Every row gives one point. The window is the flat piece filled in between its corners: a triangle in 3 columns, a solid with four corners in 4, and so on. A path goes straight from each point to the next, and from the last back to the first. List the points from which the path goes on through the window.

Window (3 x 3):
[[-16  -8 -18]
 [ 17 -37   9]
 [  4  90 -44]]
Path:
(1): [  1  75 -81]
(2): [ 47 -29 -38]
(3): [-34  28  14]
(4): [-56  30  15]
(5): [  7 -23 -33]
(6): [ 57 -27 -41]
(7): [-36  55  -1]
(8): [ 8 92 15]
Through the window after points: 2, 4, 6, 8

Window (6 x 6):
[[-95  30   3   8  47   9]
 [-55 -65  -3 -15  78  -9]
 [-22 -12  27  48  12   7]
 [ -3  24  69  11 -67 -45]
 [ 35 -52 -21 -38 -66 -10]
 [ 10  19  53 -43 -57  25]]
Path:
(1): [ 47 -27 -22 -25  12 -32]
(2): [-43 -65  12 -28 -87  20]
(3): [-78 -75  35  19   8 -18]
(4): [-16   8 -20 -18  59  -8]
(5): [ 37 -14  32  -2 -10  -8]
(6): [-48 -54  12  -5 -48  -6]
(7): [-37 -32   6   0 -23  32]
(8): [-13 -13   2  -4  26 -16]
Through the window after points: 1

Window (9 x 9):
[[-13   0  -3  -3 -33   3   3 -53   5]
 [-26   8  32  25  44  57 -41  42  57]
 [  5 -62 -22  28 -22  95 -45 -67 -22]
 [ 26  12 -18  -1  35 -21 -11 -18  33]
 [-40 -19 -17  78  10  54 -22  47 -11]
 [ 10 -22  20 -40   4 -32 -47  18  45]
 [ 28  31 -17 -34 -11  -6  18   7  21]
 [  1   1  17  -6  27  -3  50  23  26]
 [ 61  27  14  32   2 -20   9   2  21]]
Path:
(1): [ 34 -62 -55  15   8  16  29 -10  59]
(2): [ 12 -12 -28  22 -16  20   6   5  54]
(3): [ 22   4  13  13  11   1 -13 -23 -27]
(4): [ 11   7  12 -22  18   6 -12  13  11]
(5): [ -9   3 -26  42 -28  21 -17  23  86]
(6): [  7 -31 -30  22 -30  16  19 -13  18]
(7): [ 11  27  12 -12  12  -2  -1 -11  -7]
(8): [  9  23   7   5  13  -2   5 -24 -26]
(9): [ 11 -34 -20  23 -17  11   0  14  55]
(10): [-26 -20 -17  13   7  18  38   6  59]
(11): [ 32  16  15 -17  -7  13 -20  -1 -10]
(12): [-26   9  21  38   6  45 -27  13 -22]
Through the window after points: 4, 12

Window (12 x 12):
[[ -7   7  18  -7  -2  35 -12 -11  19   4  28 -13]
 [ -6  22  95  22 -16   7 -21  25  -1 -14 -41 -14]
 [ -9  16 -32  -9   8  13  -2 -17  31   5 -41   8]
 [ 53   3  28  23  32  16  48 -22  -7 -27   3  38]
 [ 25 -18 -19 -13   0 -18 -34  15 -40   5 -26  31]
 [ 26 -10  -7 -22  44  41  15 -14  -9 -37 -39 -18]
 [ 62  11 -10  -3  20 -61  13 -53  26   8 -11   6]
 [ -1  46  65 -21  23  -4 -30 -23 -37  11 -70   4]
 [-83  22 -52  16  12  12  23 -44   1  43 -12 -47]
 [ 72  33 -14  14  12   8  22  -6   2  32  36  -7]
 [  8  16 -28 -11 -13   2 -11  10  -5 -47   3  10]
 [-17  17 -15 -31 -24 -20  26 -11  22  26  -5 -13]]
Path:
(1): [ -6  28  16  -9  55  -8  -1  24 -21   0 -14  -1]
(2): [-6  5 13 -2 29  4 13 14 -2 11 -3 -4]
(3): [  7  33 -33 -10 -37  36   0 -71   1 -22 -48   0]
(4): [ 23  13   3  21 -17   6   5 -41 -12  20  -3  -7]
(5): [ 13  25   4 -44  38  -7   8  23  12 -10 -23   6]
(6): [  1  18   3 -13  38 -37   3  25 -14  -1 -11  10]
(7): [-19   4  -1  16 -39  43 -11 -47  -1  18 -32 -23]
(8): [ 42   2  -3  14 -45  21   0 -60  28  -7 -23   0]
Through the window after points: 4, 6

Window (14 x 14):
[[ 12  -2 -10 -32  28 -21  -9  44 -49  22   7  61  -6 -19]
 [-29  45  14  -1 -17   9 -58   9  69  48 -72  24  -7  16]
 [ 51  27 -29  46 -36  38  30  -3  49  39  -4  36 -18  75]
 [ 50 -21  45  12  15 -57  20  27  13 -13  52   3  -3  -8]
 [ 21  10 -46  12  13  15  -1 -13  32  37 -15 -56   6  43]
 [-25  -3 -14  13  13 -28  68 -43  31 -12  64   0  32  32]
 [ 55   4  46   1 -25  52  43  14 -42  28  18 -17  46  95]
 [-84  -2   2 -28  -1   5   8  50  14  40  51  19 -53 -62]
 [  7  -5  32 -58 -37 -15 -21  18  31 -51  -3  -3 -17 -44]
 [-13  27 -35  43   0  18   9  45  68 -18 -11 -14  -9  47]
 [-34  22  24 -44  72 -40   5 -16  14   3 -35 -30 -56  -1]
 [  2  77  54  31  21 -23   8 -12 -24   2 -28 -31 -30 -32]
 [ 15 -30 -14 -15   7  43 -91  -2  39 -20  22  58 -15   1]
 [ 77 -60 -13  -2  65  44  -3  -7  29 -24   9  39  31 -15]]
Path:
(1): [ -8  72  31 -42  46  10  -9  26  26 -50  70  10  38 -12]
(2): [ 21  54 -15 -40  58 -12 -30  58  69 -26  29 -29  36  24]
(3): [  2 -18  -5  26 -12  19   3 -39  -4  34 -26   3 -41  12]
(4): [-11 -28  -6  18   6   7  -2  13  10  -1 -16  28 -25   8]
(5): [ 40  57   1 -53  18  -7 -13 -14  73  -7  35 -23  16 -20]
(6): [ 50  54 -28 -40  41  36  -3  60  35   0  26  -5  22  12]
(7): [-17 -53  54  19 -61 -20   3 -47  -7   2 -30   4 -22  17]
(8): [ 23 -64 -12  45 -29 -31  17  20  14  58 -35  12 -58  16]
Through the window after points: 2, 6, 8

Window (14 x 14):
[[ 36  41  13  30  17 -12  12  36  31  15 -10 -13  -1   3]
 [-17  26  26  -2  29  26  21 -42  26  23 -19  -6 -35  61]
 [ 56 -13  27  27 -25 -17  36 -41  38 -13   2  37 -19 -11]
 [ 60  32 -51  17 -39  22 -95 -17  -9  17  -8  -5   1 -13]
 [-47  38   3  24 -65   6   6  39   7   0 -39 -40 -10 -61]
 [-10  19 -20  16   3  22  37  59  23 -60 -21  21  42 -10]
 [ 56  -6   0  62  11 -15   4  40 -22 -41 -44  38   2   9]
 [-37 -36 -24 -72  49 -15  -3  13 -24   4  69 -10  43  17]
 [ 18 -75 -27  -5   8   4   6 -50  36 -22  -3 -14  29 -78]
 [-53  40 -17 -21  19  22  17  19 -27  37  21  -5  -7 -41]
 [-10  42  15  67 -13   6 -13 -44  17  55 -10  12  -8  34]
 [-27  13  35   0  16  39  63   0 -52  -9  21 -20  40   3]
 [  2 -14  18 -22  25   8 -79 -23  46  10   1  23  11 -18]
 [-54  33  19  19  22  49  12  18  18  18  47 -26 -37  39]]
Path:
(1): [ -6 -32  -7 -24  14  33  35  18   9  70  21  15  13  12]
(2): [ -2  52  10  46  21  -3 -31 -30  11 -52  -3  -7 -13   0]
(3): [-38  12 -15   1  15   0  -6 -12  -4 -29  -4 -27   8 -15]
(4): [  8  -6  10   1 -26  25  17  30  11  20   6  19  13 -17]
(5): [ 22 -32  -2  12  -2  38   2  -3  21  25  -3   4   2   4]
(6): [-10  65  15  35   6 -45 -15 -29  -4 -47  -5   3  14   9]
(7): [-11  17  -6   6   7   1  -2  -1  13 -35   7 -10   0 -23]
(8): [  6  -5  10   3  -8  31   4  17 -10  38 -17  -4   9  -2]
(9): [ 18 -16  -5   6 -28  25 -26  13  12  13  -7  -3   7   5]
(10): [ -9  65 -23  34  34 -19  -4 -56   0 -17  -7  -3   5 -69]
(11): [-11  19  23  36  25 -36  -7 -36  -4 -37  -2 -42  -5 -17]
(12): [  1  13 -11  21 -28  43  10  60   6  17 -18  25  -7   2]
(13): [ -6  -8  -8 -33   0  19   2  17 -10  27  16   8  32  16]
(14): [-36  16   5  33  28 -32   1  -6  15 -47  -1 -34 -32 -32]
(15): [ 10  42  -4  26  14   1   8 -12  16 -26   2 -27 -18   3]
(16): [-11 -38  30  10 -11  25   5  23   9  35   8  51   1   2]
Through the window after points: 9, 11, 13, 15

Window (14 x 14):
[[ 71 -48 -15  69 -11 -61 -41  31  13  -5   1 -11  -1  66]
 [-17  95  41 -18 -36 -25  -4 -35  20  -3  -2  71  14  63]
 [-13  28  24 -68 -15 -63  34  -7  -5 -70 -44 -39  29 -41]
 [  0   2  -3  -9 -50  44 -30 -45  32   3 -20 -39 -55  50]
 [ 56   8   9   5 -71  64  25 -42 -32  36  -3 -18  11  38]
 [-20  59 -54 -21  36 -63 -50  21 -58  26 -13  18  13 -14]
 [ 19 -45 -27 -31 -95 -49 -52   2 -28  34  47 -66 -13 -12]
 [-13  15   9 -91  15  55   6   1 -36 -16  17  -7   2  15]
 [-22 -18  -2   9 -61  -9   7  17  37   6 -30  30 -39  72]
 [ 12 -39  31   6 -76  50 -31 -23  -5  11 -58 -34  29  -6]
 [ -2 -10 -13  29   5 -10  26  18  -2   6  24 -70  55  16]
 [-21  12  35  26 -13  46  24  35 -55  20  25 -20  -8  -7]
 [ 14 -50  -4  22   0 -65  22 -36   3  19  44 -42  13   8]
 [ 20  17 -30   9 -49 -37  -7 -52  81  -9 -16 -17  31 -63]]
Path:
(1): [ 35   4   8 -50 -29   1 -20   8  22  18 -10 -38  -8  17]
(2): [ 14   9  15   5 -35  -8  -8   4  10  30 -19 -12  24   1]
(3): [-22   0 -16 -26 -29 -17   3 -33 -26 -65  11   3   4  19]
(4): [-11  -7   5  49 -48  16  17 -24 -64 -40  70   9   5  -6]
(5): [ 21  17   7 -31 -24 -25  -5   0  18  37 -32 -20  22  26]
(6): [-11  27  43 -46 -33 -39  22 -11  46  76  11  -9  -3 -15]
(7): [ -6 -21 -38  14  -3  -2 -30   2 -34 -61  -9 -23   5  30]
(8): [ -3   9  -6 -14 -35 -27  -4 -29 -14 -22 -12  -8  21   3]
(9): [ 16  32  43 -17 -43  -2   6   8  86  15 -33 -24   3 -26]
(10): [  2  19   2 -26 -19 -26  -4  -7  12  21 -29 -30   3   6]
(11): [ 31 -20 -19  22 -51  24 -30 -31 -52 -37  59 -16  18  -3]
(12): [-47   4 -15  16 -31  -1  25 -25  -1 -26  -4  36   6  14]
Through the window after points: 8, 12

Window (14 x 14):
[[ -5   2  25  -7  81  23  25 -31 -46 -24 -35 -44  34  -2]
 [-39  23 -48  11  41 -50  44  95 -12  32  22 -57 -15  72]
 [-19  45 -20  20 -26 -14  -9 -30   8  -8 -25  50 -17  53]
 [-12  -6 -18  17  13 -46 -11  14 -18 -77 -20  -3 -40  37]
 [  4  -7  10 -39  32 -21  -4  20 -20  33 -52 -45  19 -20]
 [-24 -25  21  46   6 -12  -2   8  26 -74   1  48 -25 -50]
 [ 14 -15 -14  37 -23 -61 -18  55 -35 -20  32   5  12 -26]
 [  2 -23  29   3  48 -24  83  23  34 -33  23  27  -1  72]
 [-36  -1   9  -1 -29 -29  24  -1  18  22  58  -6 -20  77]
 [-43 -19 -87 -57   6  19   5  -7 -16  10  11  27   4 -12]
 [-14  47  26 -12 -11  -7 -55  18 -35 -65 -42   2  20 -19]
 [ 29 -20  28  -1  73  12 -43  14  18 -11   7 -40  46 -17]
 [  9  53  35 -17  25 -67  -5 -11 -19 -32   8  33 -22 -37]
 [ 25  55  -3 -14  22  -4  30 -18  15 -76 -23 -25  -2 -21]]
Path:
(1): [ -9  14  -5   4  10 -34   3 -24  -1 -52 -12  -2  28 -21]
(2): [ 19  16  30 -30  13  20  -3  30  -6 -21   2  21 -82  19]
(3): [  5 -42  -6   3  16  18 -17 -21 -47  13 -21  49 -71  -3]
(4): [-22  20   6   4  22 -46  15  39  15 -31  10 -26  39   9]
(5): [-61 -24 -18  14  30 -63 -11  -6 -16 -54   1 -20  24 -35]
(6): [ 67  37  14   8  -3   8  21  74  -8  29  18  14 -29  44]
(7): [ 51 -21  17 -21  58  50 -14   4 -20  -6 -15  -4 -48  33]
(8): [-41  20 -11  17  13 -55  17  20  -6 -40  -6  -8  35 -17]
(9): [-49   8  -9 -24  27 -38  14  -7  -7 -43  19   3  22  -4]
(10): [  5 -15  -1  19  -1  -9   2  23   2 -10   1  12 -18   0]
(11): [  8  12  -8  15  -2  -5  -4  24 -11 -51  -1   2 -37 -19]
(12): [-16 -20  11 -14  77 -64  -8 -11  -2 -10 -13 -35  75  61]
(13): [-12  -4  21 -22  14 -35 -15  -9  15 -30 -12   0  57 -21]
(14): [-10  33 -23  11  15  -5  -1  13 -39 -19 -11  -9 -39   5]
(15): [ 16  27  79   0  23  39  35   9 -54 -24  22  -4 -19  -8]
(16): [-13  11 -29   5  27 -57 -12   6  22 -33 -31 -10  16  16]
Through the window after points: 5, 9, 11

Window (14 x 14):
[[  8 -18  38 -59  39   1  50  -8  13 -28  -6 -11  21 -25]
 [  2  34 -29  10 -25  54 -57 -36   7  31  42  22 -18 -53]
 [ 25  18  -4  12 -21  58 -11   4  11  23  23  95 -12 -37]
 [ 32  39  26  -6 -22  49  41 -12  21 -25 -61   3 -11 -27]
 [ 46 -15  -5 -31  29 -41  47 -15  30 -35 -31  -8 -15  23]
 [ 26 -16  -4  12   0 -22 -52  14 -22 -27 -14  17  48 -55]
 [  6 -48 -28   4  -4  33  47 -43  -7 -20  -4  14  -7 -29]
 [-20   7 -28 -13 -38   3 -45  54  -8 -49  19  18  40  -4]
 [ -1  10 -29   4 -18 -20 -19  62 -49  25  10  -2  34 -31]
 [-10  -5  36   5   6 -21  51 -76 -23 -24   7  25 -23  -4]
 [-25 -18   1   9 -58  12 -32  12  34  28   9  41 -24 -53]
 [ 30 -29  54  -6  26  36  32 -12  18 -16 -46 -19   0  45]
 [ 64   0  39 -33 -28  16  56 -28  37  -8 -40 -13  61  26]
 [-59  32 -54  38 -14  33 -53  -6  18  43   9  75  19 -58]]
Path:
(1): [ -8 -22   1  10   8  -9  27  44  28 -16  18  11   7 -28]
(2): [ 17  12  15  31   6 -16 -15  28  42  17  52  20  30 -12]
(3): [ -1   2 -28 -30 -14  24  -1 -24 -36 -33 -37  13   5 -23]
(4): [ 26   1   7 -29   2   7 -14 -18  -9  -8 -31   4  24  -5]
(5): [ 14 -11   9  32 -22  28  36  32  51 -11   2  17  14 -20]
(6): [ 11  12  15   3  -8  10  25   4  12 -18   5   3  20 -19]
(7): [ 29 -43 -20 -32  -6  33 -17 -14 -26  13 -25  47 -30 -15]
(8): [-37 -37   3 -84  -8  15 -25 -16   4  -9 -22  33  -5 -29]
(9): [ 31  32   6  46  16   9  42  -1  18  -1   9   4  36 -25]
(10): [  6  13   5  31 -14  12   5   3   4  -8   0  -6  22 -45]
(11): [  9 -10 -16 -29 -11   7   2 -13  -1  -5  -6  39   0 -21]
(12): [  3  -5 -18 -39 -28  25 -33 -34 -33  10 -35  15  29 -28]
(13): [ 11   5   7   7 -10   4   9   6  17 -20   3   2  10 -18]
(14): [  7  31  28  38  -2   7  38  15  55 -28  -8 -46  31 -44]
(15): [ 28 -19  -6 -27 -14  23 -11 -25 -18  -2  -9  35  -6  -8]
(16): [ 17  10   2 -32 -17  20 -16 -35  -3  -4 -20  27  11 -17]
Through the window after points: 8, 16

Window (14 x 14):
[[-16 -11 -45 -67  71 -34  -1  17  47 -11  60  53  -7 -31]
 [ 44  -2  -9 -37  -3 -39   4 -34 -82 -48   9 -26  73  68]
 [ 31 -39 -10   8   8 -29  -8   7 -60  69  11  33 -25  21]
 [-68  63  78 -36  16  15 -46  -6 -33 -21 -25  73  -1  -8]
 [ -9 -10  -1 -28  24 -11 -36  10 -25   2 -68 -35 -22   0]
 [-42  76  10  19 -29 -56 -34 -37  23  19  27 -54  50 -22]
 [ 36  -4 -13 -20   3  53 -35  32 -19  27  37 -82  43  39]
 [-12 -14 -17 -29 -44  59  23  14 -12  -2 -37 -28  16  -5]
 [-21 -51 -82  30  45 -34 -54  31  22 -11 -20   2  14  45]
 [ -8  60   8 -66  -9  22   2  30  17 -26 -34  78 -72   7]
 [ 89   1  33  20  40   1 -17 -17 -15 -42  39 -34  95 -23]
 [ 36 -42  31 -60 -26   4 -33  52  41 -23  39  16   8 -24]
 [-21  73  -6   2   8  -4 -53  30 -78 -40 -45 -15  57 -36]
 [-45  12 -61 -44  -7 -37 -67 -65  -4 -11 -26  77 -56   0]]
Path:
(1): [-10  -9  -3  33 -38  -3 -29  -2 -75 -76  26  -7 -38  18]
(2): [ -9  34  11 -30   9  -5 -38   0 -10  13 -33   7  32  -5]
(3): [-36  50  23 -35  14   8 -37   2 -26  21 -28  65  25   4]
(4): [-15  -9  61  -5   7  -5 -28  -1 -30 -79  22 -26 -46 -15]
(5): [  7  -1  -6   4  26 -10 -15 -21 -23 -57  15 -21  -1 -31]
(6): [ 10  -2  -9 -30  -9  -8 -34  27 -12  40  -6   7  59  23]
(7): [  7   2 -31 -41  35   0 -20  -2 -18  13 -18  25  47  17]
(8): [-19  24   8  12 -16 -31 -20   7 -31 -39  26 -29 -42 -27]
(9): [ -7   8  46   3  24 -13 -24 -11 -35 -64  67 -73   5 -17]
(10): [ 64  12 -19 -10   8  -3 -23   4  10  11 -27  35  81  -3]
(11): [ 16  12  -9 -57  25 -14 -56  17   5  24 -25  30  13 -12]
(12): [-36  -1 -30  25 -11  -9  -5 -30 -31 -51   7  15 -21  25]
Through the window after points: 3, 9, 11

Window (14 x 14):
[[  0   0  25  -7  30  16  -9  -3 -40 -19  -9  21  28  10]
 [-61 -22 -50 -28  19  34 -24  52 -30  16  -5   4  19  25]
 [  7 -26  28  45  30 -20 -28  41 -13  40 -19  39 -42  -8]
 [ -6  30  71  20 -23  -1  18  20  -1  15  34 -31  39  17]
 [  5  12   6  26   6   2  21  -8 -14  23 -60  64 -21  15]
 [ 29 -26  25  20   1  37   2 -37  -9  13 -27  19  -1 -61]
 [  9 -32  12  28 -15 -11  26   0 -43  12 -10 -31  12  32]
 [ -1   0   3 -45  15   7  42 -12  11 -32  74 -13 -15 -56]
 [ 72  16  -9 -42 -21  -2  69  39 -36 -15 -43   6  15  11]
 [-43  11  44   2  18  28 -29  11  39 -57  -2   1 -18  -6]
 [-34 -16 -13   1  48 -38 -24   1 -16   8 -14   0   9 -54]
 [-15  12 -10 -29  -4 -44 -52   6  -7  37  20   5   7  28]
 [ -7  24  35 -11  -3 -54 -20  65 -75  35  12   2 -95 -70]
 [ 27 -25  36 -31  54  22  82   2  -4  -1 -47 -46 -20  12]]
Path:
(1): [ 76  30   0  27  38  52  -3 -15 -24  36   1  10  -6  14]
(2): [ 37  10  14  28  33  13  10  27 -41  -6  15 -18 -27   0]
(3): [-31 -26  19 -20 -16 -20  16   8 -20  19 -27   6  -4 -28]
(4): [-36 -48  30 -29  13  -2  16  23  17  -6 -10  49  12  -7]
(5): [ 48  46   6  34   9   6  -6  -7 -47   9   2 -41 -22 -20]
(6): [  4  15 -16   7  17  -2   4   6 -12  -6  19 -31 -20 -14]
(7): [  5 -14  60 -21  -5  -3  15  34 -37  31 -33  48 -30 -11]
(8): [-50 -44  27 -11  -9 -42   0  44 -15  -2 -27  14 -22 -39]
Through the window after points: 4, 8

Window (14 x 14):
[[-14 -37   1 -20  -5  23 -71   1  22 -15 -21  -5  -5  25]
 [-47   0 -58 -17   3   2   0  34  41   2 -43 -57  11  -4]
 [-30   9   4  -6 -33  49   0  19  29 -33  31  -5  21  59]
 [-50 -40 -37   0 -18  -9 -25 -29 -14  41  43 -88  -5  30]
 [  0  47 -16  34  33   1 -51  23 -18 -90  33   9 -13  72]
 [ 35  -7 -28  42   2 -25  -8  10 -47 -16  41  45  16 -11]
 [-19  17  29  20  -8   2  -1  58 -77 -32  89  49 -52  14]
 [-20  -1 -61  29  14  38 -73 -95   5 -26 -60  39  -7 -12]
 [-18 -43  15  32  46  22  18   5 -13  -4 -13 -34  -6 -38]
 [ 16  20 -29 -18 -16 -11 -47 -54 -31 -49  61  15   7 -53]
 [-37  -5  13  18  -1 -36 -11 -61  31 -49 -59   4 -25  55]
 [-23  -9 -17 -36  49  22 -47 -90  -5  54 -33  47  45 -25]
 [-38 -11  19  73  54 -11 -38 -41  38  47 -44  18   0 -43]
 [  6 -28 -12  12  47  17   3  -8  25   7  25  26 -45 -22]]
Path:
(1): [ 60  50  24  -4  21  33 -59 -10 -67 -14 -36  23 -11  21]
(2): [-32 -19 -12  21  10  -1 -25 -25   1 -17  31  19  -6   2]
(3): [-51 -60 -49   6   9 -38 -55 -54  32 -25  24  10  59   9]
(4): [ 11  24   2  -3  19  46 -13 -15 -11  36 -34 -14 -27  -5]
(5): [ 20  18 -33  25   0  21 -32  -8  -6  22   3  -7 -17  17]
(6): [-28 -24  14  19  23  -8 -30 -36  -3 -26   7  30  -5 -12]
(7): [-57 -49 -46  16  35 -23 -14  12  -8  -4  18  37  39  -2]
(8): [  8  35 -20 -18 -18  19 -26 -21  15 -18 -13 -43 -17 -14]
Through the window after points: 7

Window (14 x 14):
[[ 20 -50  -4   6 -64 -32 -30 -31 -16  19 -32 -16  55 -84]
 [  2  -5   8  55 -28   8 -79  46 -39   5  27  28  14  58]
 [-43 -37   2 -18  49  -3 -27 -17  15 -32   6  23  -8  45]
 [-52  33  -1  32  13 -33 -18  30 -58  28  -2 -21 -28  33]
 [ 28 -34   3 -18 -33  14  42 -15  31  22  13  55  27  46]
 [-20  16  -2 -22   5 -25 -45   8  57 -43  34  -2 -93  25]
 [-28  82  -7 -12 -15 -55 -41  22  22 -15   2  11  34   4]
 [  4 -23 -45  50  -1  -4  27  34 -23  -1  33 -39  19 -17]
 [ 25  43  24   2  95  36  59  20 -22  18 -62  31  -3  -4]
 [-19 -20 -27  32 -12  27  15  53  16  39 -18  12  16  23]
 [ 35 -16 -32 -51 -22   0  -9  51 -35 -14   4  -6 -39  24]
 [ 22 -40 -43 -36   5  85  27 -69 -44 -33  -8  71  14 -19]
 [-41  -1   6   4  -4   2   6 -10 -45 -70 -27   0 -21  29]
 [ -3   1   1  56  28 -43  -7  42 -21  34 -35  63  19 -20]]
Path:
(1): [ 40   0 -34  41 -10 -15  13  -7   3  -5 -23  14 -30  44]
(2): [  8 -17 -30   0 -31 -23 -12   1 -13   7 -14 -17 -13  45]
(3): [-44  -7  20  12  10  27 -32  30   1 -22  49  66  22 -54]
(4): [-10  -6  -1 -25   3   0  13  19 -27  -6  28  20  -8 -25]
(5): [ -5  14 -33  62  -8 -31  -5 -11  26   7 -80  -4  30  64]
(6): [ -2   2 -22   9  -2  -9 -33  21  36 -33 -41  10 -24  60]
(7): [-25  -1   9   2   2 -23  -8  22 -15  11  34  -2 -14   2]
(8): [-64   1  26 -15  21  21 -26  10 -26 -11  16  27  40 -20]
Through the window after points: none

Window (14 x 14):
[[ 31  35  -8  26 -35 -27  28  26  18   2 -21   6   6  -8]
 [ 25  -9 -20  45 -43 -21  17 -56   5  34   6 -22  15  18]
 [-35  -4  54 -21 -21  19  57 -49 -30 -23   4  40  25 -17]
 [ 12 -13   5  -6 -24 -55 -50  17 -21  15  10   7  32 -13]
 [ -7 -53  52   9  60  44  -9  -4  -9  95  48  53   5  60]
 [ 20  45 -21  26 -20  -3   4   9   8 -11  26 -21  27   3]
 [-30   7 -43  -3  -4 -35  29 -11 -33   9 -17 -29  41  11]
 [ 15 -10  15  -1 -19  13  26  11  44 -21  -7  -5  25 -41]
 [ 11  -4 -13  -2 -33  39 -53   4 -38 -36 -14  47  10  63]
 [ 28   2  22  14 -27  17  -2 -18  -5 -34   2 -36 -44  45]
 [-16  18   3  -7 -51  -6 -22   1   4   3 -11  -2  -3 -42]
 [ 41  36 -35  -1  15 -15  13 -23  -5  20 -21 -15  36 -18]
 [-25   8  17  31  15 -22 -30  -7  -2 -15 -19 -11  14  -1]
 [-12  14  32   1 -27  -3  12  -5 -18  12 -26 -22  53 -15]]
Path:
(1): [ 18 -23 -25  67  -3   3  13  10 -36  10  29  -6  31   3]
(2): [  5  -8  23  25   4   3  11  12 -21  14   5   3  11   6]
(3): [ -7   2   8 -10  -9  -1 -18 -28   7  13  -3   0  19  20]
(4): [  4  35  28 -20 -31 -14 -28 -19  44  13 -20  -4  -1  37]
(5): [ -6 -16 -24  31 -39   3  14   2 -46  -6   9  -7  10 -65]
(6): [-14  -1  12  36 -12  22  26  -4 -33   8  -7  -4   3  -8]
(7): [ 27  11 -11 -29 -45 -41  -6 -56  28  -8  14  13  46  29]
(8): [  1  55  11 -47 -29 -18  -3 -11  34 -12 -28 -10  19  -7]
Through the window after points: 2, 4, 6, 8
